Each row is a point. The points of each table are mixes of a few directions, plus a little noise. How many directions does each table use, and how many do they share? Where both have some left over, give the other angles between the two spaces (their principal angles), to ten degrees, smallest first.

First, 7 rows:
[[-3.5  0.6]
 [-8.3  1.4]
 [ 5.5 -0.9]
 [ 0.8 -0.2]
 [ 2.6 -0.4]
 [ 3.5 -0.6]
 [-0.5  0.1]]
Second (4 x 2):
[[ 1.0 -1.2]
 [-4.5  5.2]
 [ 0.1  0.0]
 [ 3.5 -4.0]]
Directions: first 1, second 1, shared 0; angles 40

First (6 x 4):
[[-1.1  2.1 -2.6 -1.2]
 [ 3.9  7.3 -4.5  0.9]
 [-4.9 -7.5  4.4 -1.4]
 [ 2.9 -1.1  2.3  2.0]
 [-1.1  0.8 -1.0 -0.8]
 [ 0.5 -1.3  1.3  0.5]]
Second:
[[ 1.3 -3.9  0.6  3.5]
 [-1.0  3.2 -0.5 -2.8]
 [-7.3 -3.7 -0.7 -3.5]
 [ 3.6 -3.5  0.9  5.0]
 [ 0.6  2.1 -0.1 -0.9]
 [-2.8 -0.7 -0.3 -1.7]
 [ 5.7  6.6  0.1  0.4]]
Directions: first 2, second 2, shared 1; angles 40

First:
[[-6.5  3.4  2.9  2.6  4.8  1.2  2.0  5.2]
 [ 2.1  0.5 -3.4 -6.2 -0.5  4.7 -2.6 -1.8]
 [-1.2  3.7  2.7 -4.0 -0.1  5.7 -5.7 -1.2]
 [ 0.8  3.3  0.5  5.9  0.1 -3.2 -2.0 -5.9]
 [-1.0  0.2 -2.2  0.8  1.2 -1.6  3.0 -0.8]
 [ 1.7 -5.2 -0.9 -2.1 -3.5 -3.4  3.4 -0.3]
 [ 1.3 -0.5  2.0  5.1  1.0 -1.1 -1.1  3.2]
 [ 2.9 -6.0 -1.4 -2.3 -2.9 -2.4  3.2  1.5]]
Second (8 x 8):
[[-0.3 -1.6 -0.4  3.2 -3.3 -3.3  0.8 -1.4]
 [-0.5  1.6 -1.2  5.8 -3.1 -2.0 -2.8 -3.5]
 [-3.6  2.4  0.0  0.6 -2.3  0.5 -1.5 -2.4]
 [-1.8 -5.3  1.0 -0.8 -4.7 -4.9  5.0  0.4]
 [ 2.8  2.1  0.2 -3.9  6.5  4.9 -1.3  2.7]
 [ 4.6  0.2 -0.1 -3.0  6.4  3.4 -0.4  3.7]
 [-0.2 -0.8  1.6 -7.3  4.0  3.5  2.3  3.8]
 [-1.3  1.7 -1.0  5.2 -3.4 -2.0 -2.2 -3.4]]
Directions: first 5, second 3, shared 2; angles 40

First:
[[ -2.4  -1.7   1.4   1.9  -1.0   5.5  -0.1  -3.1  -0.6]
 [  5.2   3.6  -2.8  -3.9   1.9 -11.3   0.1   6.5   1.3]
 [  0.2   0.1  -0.1  -0.1   0.1  -0.4   0.0   0.2   0.0]
 [ -1.1  -0.8   0.7   0.8  -0.4   2.5   0.0  -1.4  -0.3]
 [  3.8   2.7  -2.1  -2.9   1.4  -8.4   0.1   4.7   1.0]
 [ -1.3  -1.0   0.8   1.0  -0.5   2.9   0.0  -1.7  -0.4]
 [ -4.2  -3.0   2.3   3.2  -1.6   9.3  -0.1  -5.2  -1.1]]
Second (7 x 9):
[[-0.6 -4.5 -4.8  4.7  0.5  1.5  3.8 -3.4 -1.1]
 [ 0.1 -4.0  4.9  1.9  4.3  2.4 -0.4  2.2  2.9]
 [-1.9  0.3 -2.9 -0.1 -6.2  5.7  4.9 -1.4 -1.8]
 [ 0.4  6.7 -1.2 -3.3 -4.1 -1.3 -1.2  1.1 -3.4]
 [ 1.0  0.4  0.0  0.9  5.9 -2.9 -3.6  1.1 -0.1]
 [ 1.3  1.7 -0.1  0.2 -4.6 -2.9  1.7 -1.1 -2.3]
 [ 0.1 -0.7  4.3 -4.4  4.2 -2.8 -5.5  1.5  5.7]]
Directions: first 1, second 5, shared 0; angles 40

First, 11 rows:
[[ 5.7 -5.4  2.5  4.4  0.9 -1.2 -2.0  1.7 -4.1 -0.1  0.0 -1.2]
 [-9.8  9.3 -4.5 -7.8 -1.2  2.1  3.2 -3.0  7.0  0.1  0.2  2.3]
 [-0.9  0.9 -0.4 -0.5 -0.2  0.1  0.2 -0.2  0.6  0.1  0.1  0.2]
 [-9.2  8.8 -4.0 -7.5 -1.1  2.0  2.8 -2.9  6.5  0.2  0.1  2.0]
 [ 5.8 -5.8  2.7  4.7  0.8 -1.2 -2.1  1.7 -3.9  0.1 -0.3 -1.1]
 [ 3.4 -2.9  1.3  2.6  0.4 -0.7 -1.1  0.9 -2.3 -0.1 -0.1 -0.6]
 [ 7.9 -7.5  3.5  6.3  1.0 -1.9 -2.8  2.5 -5.8 -0.3 -0.2 -1.7]
 [-0.4  0.6 -0.2 -0.4  0.0  0.1  0.3 -0.3  0.4 -0.1 -0.1  0.1]
 [ 2.7 -2.3  1.4  2.0  0.2 -0.7 -0.9  0.8 -1.8  0.0  0.0 -0.6]
 [-5.4  5.2 -2.4 -4.5 -0.7  1.1  1.7 -1.5  4.0  0.2  0.2  1.1]
 [ 0.7 -0.6  0.3  0.5 -0.1 -0.1 -0.2  0.4 -0.4  0.1  0.0 -0.4]]
Second, 10 rows:
[[  1.9  -2.4  -1.8  -0.6  -3.3  -0.7   0.1   3.0   4.7  -0.1   6.7   4.5]
 [ -1.0  -4.0  -5.0   4.1  -7.1  -1.1   2.0  -1.2  -1.8   0.9  -2.4   0.3]
 [ -0.8   0.6   0.4   0.1   0.9   0.1   0.1  -1.0  -1.6  -0.1  -2.4  -1.4]
 [  1.1  -2.5  -2.5   0.8  -4.1  -0.8   0.4   2.0   3.2   0.1   4.5   3.5]
 [  1.6  -3.1  -3.2   0.7  -5.5  -0.6   1.0   2.4   3.7   0.3   5.6   4.2]
 [ -2.7   6.5   6.4  -1.8  10.9   1.5  -1.7  -4.6  -7.3  -0.5 -10.9  -8.2]
 [  0.5   1.1   1.3  -1.2   2.3   0.4  -0.5   0.7   0.8  -0.1   1.2   0.3]
 [ -0.6   3.5   3.5  -1.8   5.7   0.8  -1.1  -1.3  -1.9  -0.3  -2.9  -2.8]
 [ -1.3   2.2   2.1  -0.3   3.6   0.4  -0.8  -1.9  -3.3   0.0  -4.7  -3.2]
 [  1.2  -1.7  -1.6  -0.1  -2.9  -0.5   0.3   2.1   3.2  -0.1   4.5   3.1]]
Directions: first 1, second 2, shared 0; angles 80
